Every row gives one point. Two turns around zero, p and q, are shown by what they do to some points. Where does a point land after both, in the order given? Backwards means that the second turn is done in reverse. Each puzzle has new turns, and all numbers are rounded.

Turn p:
[ 9 15 -1] => [10 14 -4]
[-30 -16 -36] => [-28 -24 -33]
[24 11 31] => [22 18 29]
[-5  8 18] => [-6 13 15]
[  2 -18 -12] => [  2 -21  -7]
Turn q:
[-14   5   6] => [-14  -1   7]
[ 23 -24  32] => [ 33 -11  31]
[-17 -14 -43] => [-12 -21 -42]
[ -1 -16   2] => [  6 -15   2]
[ 6 16  2] => [-1 17  1]
[ 2 32  2] => [-12  30   2]
Where do these land?
p, then q: [11 -5  7] => [11  2  8]
q, then p backwards: [ -5 -48   0] => [ 18 -43 -12]
p, then q: [-7  9 12] => [-11   8   9]
p, then q: [11 22  8] => [ 1 26  2]
p, then q: [11 18 15] => [ 2 24 10]
q, then p: [-21   5 -42] => [-21 -15 -39]

Turn p:
[ 34   1 -24   8] => [ 36   7 -14  15]
[-26  -9 -31  14] => [-13 -27 -24  20]
[ 14 -15 -24   5] => [ 24 -15 -12  10]
[-23  10   8 -29] => [-25   3  -8 -29]
[15  6 46 16] => [-1 24 45  4]
[ -8  26  38 -12] => [-25  31  20 -19]
[ -6 -20 -13  -3] => [  4 -24  -6  -1]
Turn q:
[-21 -37  -9 -26] => [-16 -46 -10 -12]
[ 31  -5  -7 -28] => [ 27  -5 -20 -27]
[-23  17   6  -6] => [-25   9  11  -9]
[-22 -19  26 -14] => [-12 -27  27 -11]
[  9 -10   6  27] => [14 -1  8 26]
[ 0 17  2 25] => [-1 22  7 19]
[ 26  38 -23  21] => [ 13  48 -23  12]
Where do these land?
p, then q: [-32  -3  14  16] => [-24 -15  22  13]
p, then q backwards: [ 10  30 -25  25] => [ 12  10 -29  34]
p, then q backwards: [ 31 -22  29 -48] => [ 28  10  41 -45]
p, then q: [-25   5  -7 -28] => [-25 -17 -18 -16]
p, then q: [-2 15  6 24] => [-9 17 13 18]
q, then p: [  4 -22   5   5] => [ 14 -12  14   6]
q, then p: [ 13  -2 -22   6] => [ 12  -1 -18  15]

Turn p:
[21 21 -7  7 10 36] => [22 12 -8 -1 31 27]
[  0  -7 -26  22  -2  -8] => [  0 -17 -27  17   0  -4]
[  3   1   4  16   2 -30] => [  9  -3   0  20 -12 -24]
[  2 -25  -1  19  14 -11] => [ -5 -25   3  18   9 -15]
[-10  -8 -15   4  22 -26] => [ -9  -9 -13   4   5 -35]
[-18  14  22 -21 -18  25] => [-15  28  18 -16  -9  27]
[  2   4  22 -48 -28  15] => [ -1  13  27 -43 -23  24]
Turn q:
[  2   2  -8  22 -20  23] => [ -8   6  -4  26 -26   2]
[-34  -3  27  -1   7   4] => [-38 -11  11  -7  14   6]
[ -3   5 -31  14   5   4] => [  1   9 -30   8  -8 -12]
[-13 -18  34 -14   9   8] => [-17 -23  20  -3  19  20]
[ 16  15 -24  34  18  22] => [  5  27 -28  38   3  -6]
[-12 -37  20  -8 -12  -2] => [ -8 -42  17  -3  -2   5]
[ 30  26 -31 -18   4 -28] => [ 43  29 -12 -25  -1 -13]
[ 15  12 -11 -24 -10  -6] => [ 22  11   0 -20 -11   9]
[  0  -1  24  -6  -3 -25] => [  1  -6  28 -15  11 -11]
Where do these land?
q, then p backwards: [ 4  0  7 15  0  5] => [-5 -1  9 14  3 -3]
q, then p: [ 10  31 -16  12   5 -20] => [ 26  22 -14  -4 -11 -20]
p, then q backwards: [  5   5  26 -36 -19  42] => [  2  25  31 -49 -10   9]
q, then p backwards: [-31  -2  31  -4  18 -11] => [-18 -27   4 -15  27  20]
p, then q: [-27 -21  -8  14  21  16] => [-30 -12 -23   0  21 -11]
q, then p: [ 43  -8   5 -14  10 -11] => [ 38 -12  19  -2  20   2]
p, then q: [ -3   2 -25  17 -24   7] => [  0  -3 -26  16 -25   2]
q, then p: [ -1  -6 -19  -4  -9 -27] => [ 11 -14  -2 -18 -19 -14]

Turn p:
[  6  18  -3  15  14  -1  -6 -23 -12] => [ 15  21 -16  11   1  11  12 -14  -5]
[ 13 -21   9 -14  13   1  12  -4 -15] => [-11 -13  -7  -6  20  -6  20   2 -15]
[  7 -21  -2 -18  19   4 -10  -9  -2] => [-10  -9  -9 -16  24  11   4  -9  -6]
[ -5  -3 -13  -5 -10 -15  -5  -2 -15] => [  3   5 -12 -12  -5 -16 -10  -6  -8]
[  5  20  14 -12  17  -8  -4  -6   1] => [ 2 24 14 -1 15  5 10 -4 -5]
[-30 -14  11   4  18  -5  16  -3  24] => [-41   0   9  14   0   2   2 -12  19]
[ -4  22 -11 -13 -39   1  -7 -22 -11] => [ 21  10   5 -22 -37   0  -5 -11 -21]
[  5   7 -17  10 -47  -3   8  19  26] => [ 23 -20  20  -6 -35 -17 -16   9  24]
[-5  3 25 10 -4 -5 -9  2 16] => [ -1   0  23  20   3   4 -11  -8   0]
[  8 -10 -12  21  17  31   5  48 -11] => [  0 -16 -24  16  13   7  -7  53  17]
Turn q:
[-24 -19  10 -12  14 -22   3 -24 -26] => [-33 -13   5   4  -2 -22  -3 -28 -22]
[ -5  22  15   0 -17   7  -3  22 -18] => [  5   9  14  10 -26   9 -12  21 -12]
[-16 -23  17  -8   4 -16  -3 -24  16] => [-20 -20  10   9   9 -11  -3 -28  18]
[ 13  16   8  15 -15  -1   8  -7 -17] => [ 10  19  -9  22 -16  -1   2  -1  -9]
[ 12 -15 -16 -16   9 -17  -1  21  -1] => [  9 -15  -2 -23   6 -25   1  13  -3]
[  8  16   2   3 -15  22  29 -17   3] => [  7  26  -2   4 -19  17  24 -13   8]
[ 19 -27 -27   4 -11  20 -15 -14  -9] => [  3  -7 -48 -17  -4   7  -7  -9   5]
[ -6   4 -19  -6   7  -9 -15   6  21] => [ -8   1   1 -13  23  -5  -5  16  16]
[26 25  6  1 23 20  5 12 18] => [ 37  19  16 -10  18  18   3   1   0]
[-26   1   2  19   1  -5  -6  24  12] => [-11 -17  12  15  11  12   3  28   1]
Where do these land?
q, then p: [  6  34  -7 -27 -11  19   5  -7 -40] => [ 25  30  13 -20 -29  -3  -9  13 -31]
p, then q backwards: [  0  28  -7  11   5  -9  -7 -10  -9] => [ 23  21   0   5  -7   6   6 -12  -4]
p, then q: [11 -3 26  2 -9  2  2 11 22] => [ 14 -23  10  20   0   7  -4 -14  -3]
q, then p: [  8  -4 -20 -10  -6   2   3 -17  20] => [ -6   8  11 -18  -4   5  10 -10  23]
p, then q: [ -7   4   3  -4  -6 -13 -16  -1 -11] => [ -4  12  -3   3   2  -8 -19   0  -9]
p, then q backwards: [-14 -16  16   1  17  -3   5  -5  11] => [-26  -3   4   6   5  -6  -1 -18   6]
p, then q: [  2 -23 -23  16  21   6 -19 -17   6] => [-11   4 -26 -23  24  16   6 -12  11]
q, then p: [ -6 -11   7  41   0 -13   5  -6 -19] => [  2  -6 -40  24 -10 -11   1   1   5]
p, then q backwards: [-15  -2 -14 -20 -12  15  -9  21  39] => [-19  -2   6 -33 -12  17 -22  16  23]
p, then q: [ 15  -7  18 -10   3  -6  30  30 -18] => [  6 -24  21   7   3 -24  17  17 -24]

Turn p:
[ -8  18   1   4  16  14  -4 -21   1   1 -17] => [ -7  10  -2  -1  18  23 -17  -7  12   9  -4]
[ -8  18  -3  -4 -13  -3  -1   6  -6  16   8] => [ -8  13   3  -6 -16  -3   9   5  16   7   6]
[ -9 -22   3 -19  15 -10 -16  -3  -4 -15  -5] => [ -7 -21  -6   0  -1  -9 -26  -9  -5 -20   2]
[ 11   3  -9  12   6   1  -1  18   3 -16  14] => [ 14   7 -14   9   6  -7   7  17  -7  -9   8]
[ 11   3  -8  11  -1  -3 -13  14  12  -3  11] => [ 17   6  -9  16  -3 -11   3  10   3   1   5]
[  2   8 -18  18 -10   4  -9  20 -10   2  -6] => [ -3  16 -10   9  -7  -8   2  26  -1  11 -11]
[  9 -30   3   5  -3  -2   9  13   8  -2  12] => [ 10 -24   2   8  -1 -12  16   4 -18  -4   1]
[  7  -3  21  -3   0 -13   0 -30  -4 -12 -20] => [ -1   7  19  -3   9   6 -21 -29 -16  -5  -7]
[ 16 -21  -1 -10  14 -12  11 -17  -6  -7   4] => [  1 -12 -10  -7   6  -3   0 -25 -24  -6   6]
[ -9  -9  -9  20  -8 -15   2  18   7   8  14] => [ -6  -2   0  20  -3 -22  22  11   3   0   1]
[-23  26  -2  -1 -14  25   0 -13  -2  -2  -4] => [-11  15   6  -4  -5  33   0   8  23  -4 -10]
[-3 11 12 -3 10  0 13  4  1 -6 -7] => [  0   4   9 -13  17   2  -2   3   2  -5   5]
[ 10 -13  30 -18   3   4  11 -18 -10  22   1] => [ -2 -20  21 -20  -6  11  -3 -22 -12  17  16]
[ -7  11 -19 -12 -14  10  -1  10  11  14  -6] => [  3   0  -8 -10 -13   0   8   9  25   7 -17]
Turn q:
[  8 -10  -4  12  10   0   2  -5 -27   8   3] => [ -1  -9  -1  16  13 -12  -1   1  -6  21 -10]
[ -1 -24  -1  10   3   4   0  12  -4  16  12] => [ 14 -10  13  17   5  -5   1   1   0  13  16]
[-8  3 -1  2 34 -1 13 -8 11  3  4] => [  9  -7  -8  -6  26   4  -5 -23  10  -5   0]
[-19  10 -10  -2   4  -6   8  -8  11 -19 -24] => [-13  -2 -16  -6  -1   6  -5  -1  26 -22  -9]
[ -7   1   4  -2  -6  29  13   6   6  15 -25] => [-10   4   1  24  -6  35   1  -8   5  -3   3]
[11  7  5  6 -6  0  1 -7 10 17  7] => [ -1  11   9  -6  -6   1   3 -16  -5  13   5]
[-6 10 14 13 -3 -8 -2 -7 -8 -5  2] => [-14  13   6   0   9 -14  -4   0  -2  -4  -4]
[  6   4   1  -3  -5  -4 -14  25   8 -48 -13] => [ 21  14 -11  -3 -17  -6  -9  30   5 -33 -17]
[ -1 -15   8  11  -6 -12   9  -7   9 -22   6] => [  4  -7  12   0  -8 -23  -8  -6   7 -19  -5]
[  4  -1  -4  12  -2  -2 -30  -7  11 -12   6] => [  7  11  -7 -11 -11 -15 -24   7   0   4   9]
[ -7   9  -4 -23  -8  17  12   0   5  -3   4] => [ -6  -8 -10  -3  -7  18  12  -5 -13 -16   6]
[  3   6   3 -41  -3  -6 -15  -7  -1  17   4] => [ -8 -10   5 -32   1  22   7  12 -17  12   4]
[  2   0  -7  13  -5  -8  -1  16 -28  16   8] => [ -1   4   2  16  10 -14  19  14  -2  22   3]
[14  0 -4 -9 -7 -1  4 -3 -2 18  6] => [ 0 -4  6 -5 -7  5 13 -6 -9 17  0]
Where do these land?
p, then q backwards: [ -1 -12  13  -5  17  -1 -16  -5  10   7   5] => [-10 -24  -6   7   9   9   1  -9   5   5   5]
p, then q backwards: [-11  -2  16  24  10   3  -6   5 -19  12  13] => [-19  -8   5   4 -17  12 -12   3 -17  22   2]
q, then p: [ -2  -8  15   6 -15  13  12  -9   5  17  -5] => [-10   0  22  15  -2  21   1  -2   0   1   5]
p, then q backwards: [-14  21  -4 -14   3  -1   2  -7 -12 -20  18] => [-23  21   3  -5  -8   7  -2   4  23 -10  -5]
p, then q backwards: [-18  -1 -14 -10 -19 -12  10 -14   5 -15 -12] => [  4  15  11  -1  -4  -8  25 -11   5 -20 -15]
p, then q backwards: [ 11  12  -6 -10 -18 -12  -6  15  -2   7 -14] => [ 20   4  -2  12  -9 -20 -13  -2   5 -11   0]
q, then p: [ -1  18   6  -9   3  -4   9  25   9 -21   1] => [ 16  17  -8 -19  14   4   1   8 -10 -18  -6]
q, then p backwards: [  9  14  11  21  -1  13   3  -5   1 -21   7] => [  9   1 -10   5  -6 -25 -11  -8  -5 -21  -5]
p, then q: [  2 -16 -12   0   9  13  -9 -15  -1  14 -20] => [ -8 -11  -3   9  -3  14 -16   4  13  24   9]
p, then q: [ 15  -5 -20  -2 -13  16 -12  10   6  -3  17] => [  9   2  -6  15 -29  -5  17   0   2  10  -5]
p, then q: [ -2 -16  14  -3  18 -20  12  -5 -13   4 -15] => [-12 -19   7 -12  27  -6 -12  11   0   3   1]
q, then p: [ 11  -3 -19   2   6  -9   0   5  12  18   6] => [ 13  -7  -3  -8  -6   1  16 -17   3  16   2]

Turn p:
[  2  -7 -17 -10  -7  -4   0   9  -3  -6  -8  -6] => [  3  -4 -15  -3  -1  10  -5   8 -12 -12  -2   1]
[ 10  19   8 -14  -4  -7  -1   9  18  22   4  -1] => [ -2   5  -8   2  -7  19  13   0  10  23  -6 -19]
[-14  -6  -3  18  11   0   4  -4   4 -16 -11  -3] => [  5   2  11  -2  18 -12   3   3   1 -17  -9  10]
[-3 -3 -2 -6  3 -6  4  2  7 -8 21 -3] => [-16   3   3  -3   1   1  12   0  -9  -6   8  -9]
[ -2   2 -16  14 -10 -12  -3 -11  -5  -6  -5 -12] => [ -2  -2 -18  11   6  -9   3  -7  -1 -15 -10  10]
[ 13   2  -6  -3   4  24   2 -14   4   2  -4   5] => [ -5  -8  -5 -18   4  -3 -15  -3  17   7   5   4]
[  6 -11   1   2  18  18  -9   7 -17 -11   4 -14] => [ -6  18  10  -5   5   5 -24  -6  -7  -8  12  13]
[-21  11   1 -10  -6   3  -4   5   6   7  -7  19] => [ 11  -2   1 -11 -11  -9  11  17  -4  16 -10  -1]
[  6 -22  -9  26  -6   6   5   3 -16   7   6  11] => [ -4 -18   3  21  14 -12 -18   3 -10   4  12  11]
[-8 -4 17 -8 -5 -1  2 -2  3 13  1 -7] => [  1  -4  12   0 -10   9   6 -11  -4   9  -9  -2]
[ -5  -2  10   4 -10  -1  -9   0  -1   0  -9   6] => [ 11  -2   4   5  -7  -9  -5  -1  -2   2 -10  -5]
[ 7 -2  7 -9 19 -3 -1 -9  6  4  6  7] => [  5   3   6 -11   4   2   7 -10   6   6  16  -7]
[ 0 13  1  3 -7 -5 -1 -5 -5  6 -5  2] => [ 4  0 -8  8 -8 -4  5  0  9  5 -5  4]
[ -7   6  -2  -7  -1  -3  15   1 -17  -8  -2  -2] => [  0  -2   2   2 -14   5   6   9   1 -12   5  15]
[18  3  8  1  1 -9 -4  9 15 -7  8  0] => [ -4   9   0   6   6   5   0   0   6  -3   4 -26]
Turn q:
[10 -1  7 -1  6 -5  4 10 -2  9  7  4] => [ 2 -3  9 -4 -3 -5 -1  5 -1 17 -6  1]
[-11  -5 -14   6   7  16   7 -19   2   7  -3   1] => [ -8   6  -6  11   8   4  11  -6  22  -8  -3 -10]
[ -7  -6   6 -39  -7  -4   7  10   1  -3   4   9] => [-13  17  23 -18   7   6   3  15 -11  -1  12   8]
[  5  -7 -16 -15 -11   2   5  11   2   4  10  -8] => [-13  -2   9 -13   3  17 -11   8  -1   1  -2 -11]
[  2   2  -5   9 -11  -4 -14  -3   5  -3   2  -4] => [  5 -10  -4   1   0   0  -9 -11  -6  -7   6  -7]
[  4  13   2   7   9   6   9  -2   7   1 -11  -6] => [  0  -1 -13   2  -7 -11  -2   8  13  -2  -4   4]
[ -3   2  -1   2  14  -7   1 -32   0  -2   4   9] => [  6   8  -9   6  16 -16  21  -4   2  -4   0 -13]
[-14   3   4   0  -6  -7  -5   7  -5   0   4 -13] => [ -5   0   5   2 -15   2  -1  -4 -14  -8  -3  -2]
[ 0 -2  4  7 -2 -5  7  5  8  2  5 11] => [ -2 -14   7   3   2  -5   5   3   1   7   4   4]
[  1  -4   7   8   1  -1   7   3  -5 -14  11   6] => [  1  -6  -1  13   7   2   4   7 -12   7  -2   5]
[ 12   4   2   9  -7  19  -1  -6   3   7   5 -10] => [  6  -1   0  13   2  -1 -20   2  13  -2  -6  -9]
[ 19  -7   5  -7 -11  -6   9   0 -12   5 -48   5] => [ 34   1  -1 -27  -4  11   5   8  19 -12  -4  25]
[-12   0   5   6  13  -7 -21   9   4  -2   9   2] => [-10   1  -1   5  -6 -10   0 -21 -15  10   4   4]
[ -1  10  -2   6  -7  -2  -2   8 -13  -9   4  11] => [  8  -3  -5   7  -7  10   3   5 -10   8  13   0]
[ -6  -3  -4   0  11   3 -13  -1   6  -2  -3 -16] => [-10   7  -9  -2  -2  -4  -7 -15  -1  -7  -8   0]
Where do these land?
q, then p backwards: [-13  -1 -19   3 -14  -5   4 -15  -5 -11 -14  -6] => [  9  -2 -12 -14   1 -21  11  -2   5 -15  -5 -11]
q, then p: [ 0 -1 12 -8  5 -9 -1 -3 -8 12  5  3] => [  5  -1   3  10 -12  10   5  -4  12   2  -1  -2]
q, then p: [ 4  2 15 -3  9  7 17 -7  5 -2  7 -3] => [14  9  4 13  9  5  8 12  0  0 -5 -3]
p, then q backwards: [ -2   2  10   8  14   0  -4   3 -12   6  -7   8] => [ 6  1 17 -2 -2  8 -5 -1 -7  5 -3 14]
q, then p: [ -4  -9   5   7 -12   0   1  12  -7   8  -4   6] => [ -1 -11  12   0  -4  -6 -13  -3   4   6   0  -7]
q, then p: [ 4 12 11 -1 -6  8 -8 -5  4  5 -7  4] => [ -4   7  -7   8   1  -6   3  -4   2   0   4 -18]
q, then p: [-12  -4  -1  10  -9  -7 -10   1  -2 -14  -5   5] => [ -8  -9   2  -1  -1 -13  -7  -2   0  -8  15   8]
p, then q backwards: [  8  -8 -12 -17   5  20  -4  -2   7 -12  16 -16] => [ -5  -4 -22 -23   0  -3 -12  12  13  -8  -1 -12]
q, then p: [-2 17  2  0  7  9 10 -3  9  9 15  1] => [ -3   7   2  15   8   5  13   0 -10   3 -16  -3]
p, then q: [-10  -1  13   4  11  -8   1   3   9  16 -10   1] => [ 11   1   3   0   0 -12  -2  10  17   6 -13   6]
p, then q: [ -6   1  -8  -2 -13 -17  -9  19 -11  -9  -9   5] => [ 13 -12 -15  -1 -10  21  -9   6  -7   9  -1   1]
q, then p: [ 2 -6  0  3  4 -5 -5  3 -5 13  3 12] => [ -1 -10   5   1  -2   7   3 -12   8   9   0  -1]
q, then p: [ -2   2 -10  18 -16 -16  -8   4  -9  -6  -7 -13] => [ -6 -14  -9  -4  -5  -3 -25  -6  -7 -16   4   6]
p, then q: [ 14   5 -10 -13  10  24  15  -8  13  -9   2 -11] => [-30  20   6  -4  10  -3  -5  -4   1  -8  15   6]
q, then p: [ 20 -10  -9  -9   6   1   2  -2  11  -7  14   2] => [ 12  16   2 -11   8  13   6  -6  -9   9   5  10]
